Each row of a before or after table is a point. One or more steps were done to the points. Then noise was added and the rows were shuffled. The steps act on columns, c1 being the first. Name the steps. A step turns or swaps two columns, mirrors them in a line or flattens them onto one, adds a multiple of one to another, or multiplies or shifts one. Angles are multiples of 10 degrees, from the lower column toward the higher: turns from -170 to 170, lines from 10 to 170 but not 90. Use the fewest steps. Two steps may share a column if one is a turn and the other turns, adds or multiplies; they go together, in the order done. Otherwise the lowest column goes first.
In the rows, 128 means zero.

Before (11 x 2)
[[130 185]
 [ 69 165]
 [135 170]
 [ 90 140]
 [177 138]
 [117  86]
 [197 165]
 [136  97]
 [ 91 209]
 [186 114]
 [196 120]]
After (11 x 2)
[[106 194]
 [104 159]
 [154 213]
 [ 87 107]
 [163 155]
 [176 106]
 [114  99]
 [172 167]
 [178  79]
 [165  80]
 [200 113]]
Steps: turn c1 and c2 by -40 degrees

Before (9 x 4)
[[141  90 107 159]
 [ 70 179  91  55]
 [117 144 151 186]
 [106 114 106  93]
 [170 157 124 142]
 [125 139 103  78]
 [ 42 182  38  98]
 [181 142  97 118]
 [190  82  54 152]]
After (9 x 4)
[[178 105  96 117]
 [114  90 106 159]
 [144  53  52 153]
 [130 147 153 187]
 [ 98 224  38  98]
 [116 205  91  56]
 [100 131 106  93]
 [134 139 104  77]
 [178 122 124 144]]
Steps: turn c1 and c2 by -40 degrees

Before (11 x 8)
[[137 153 111 111 145 133 148 118]
 [130 148 136 124 138 141 152 119]
 [133 157 135 141 120 125 125 117]
 [168  63 112 133 129 126 133 177]
 [121 148 135 124 147  88 132 114]
 [136 134 142 180 107 144 131 127]
 [131 123 141 116 113 132 128 129]
 [152 146 140 111 127  78 150 122]
 [164 136 141 118 134 137  58 129]
 [123 150  89 111 133 139 143 144]
 [135 150 143 122 142  94 147 151]]
After (11 x 8)
[[143 157 134 138 120 129 117 125]
 [152 134 142 164 107 112 125 132]
 [247  64 112 131 130 130 177 134]
 [114 150  91 117 133 116 145 144]
 [137 121 141 120 113 123 130 129]
 [134 148 135 125 137 115 119 151]
 [237 136 141 121 134 118 129  58]
 [155 152 110 116 145 124 117 146]
 [108 147 135 124 148 168 115 131]
 [148 151 143 125 142 162 150 147]
 [200 144 139 115 129 178 122 151]]
Steps: multiply c1 by 3; multiply c4 by 0.7; multiply c6 by -1; swap c7 and c8

Before (10 x 11)
[[145  22 120 136 120 148 146  97 141 127  94]
 [138 135 148 136 125 112 116 139 150 166 114]
 [143 117 130 125  96  88 150 127  97 121 148]
 [123 122 144  83  98 167 125  91  98 110 122]
 [140 115 125 140  77  83  96 118 129 134  91]
 [ 89 114 112 132 122 124 135 128 106 109 113]
 [151 123 100 123 126 113 111 131 138 126 101]
 [139 107 143 133 107 179 128 128 116 150 249]
 [141 134 162 129 102  95 112  73 128 107 160]
 [143  94 136 138 109 136 127 149 153 112 100]]
After (10 x 11)
[[112 118 131 150  95 152 150 128 148 161 134]
 [123 115 126 118  78 147  95 117 134 169  87]
 [120 121 145 181  99 116 124  91 123  86 126]
 [115  21 120 112 120 109 147  97 123 118  98]
 [145 115 112 139 121 160 136 128 146 106 100]
 [145 134 149 108 127 112 115 140 117 163 122]
 [106 134 164 126 103 156 111  74 129 148 161]
 [108  92 136 104 111 125 127 148 115 118 109]
 [135 107 143 132 107  76 128 128 141 104 240]
 [109 124 101 125 127 128 111 130 117 148 108]]
Steps: turn c1 and c10 by -140 degrees; turn c6 and c10 by -130 degrees; turn c4 and c9 by 140 degrees; add -0.7 times c9 to c11

Before (8 x 12)
[[  7 122 117  99 128 118 142 159 142  66 125 126]
 [ 84 120 147 164 114 107 100 118 131 122 131 108]
 [164 198 138 164  98 111  77 156 140 127 133 143]
 [138  84 119  73 102 110  87 114 155 120 134 110]
 [157 112 144  69  99 215 125 124 149  83 117  98]
 [175  83 172 115 126 115  85 119 168 113 131 103]
 [151 125 155 160 126 152 147  92 166 118 118 132]
 [164  90 128 151 127 178 123 121 134  88 134 148]]
After (8 x 12)
[[ 84 125 112 139 145 106 101 140 127 169 163 147]
 [150  97 105 147 129 154 149 148 166 128 155 123]
 [177 143  92 122 134 114  84 171 168 201 117 152]
 [166 141 141 130 128 178 124 166 134 169 152 108]
 [165 118 118 134 154 111  76  54 140 184 162 110]
 [158 130 129 119 160 215 126 143 148 178  69 153]
 [140 138 139 103 158 110  88 173 154 172  78 141]
 [  7 157 158 123 130 117 144 117 142 169 101 130]]
Steps: turn c2 and c8 by -120 degrees; turn c3 and c10 by 160 degrees; add -1 times c7 to c10; turn c4 and c11 by 70 degrees; turn c5 and c12 by 170 degrees
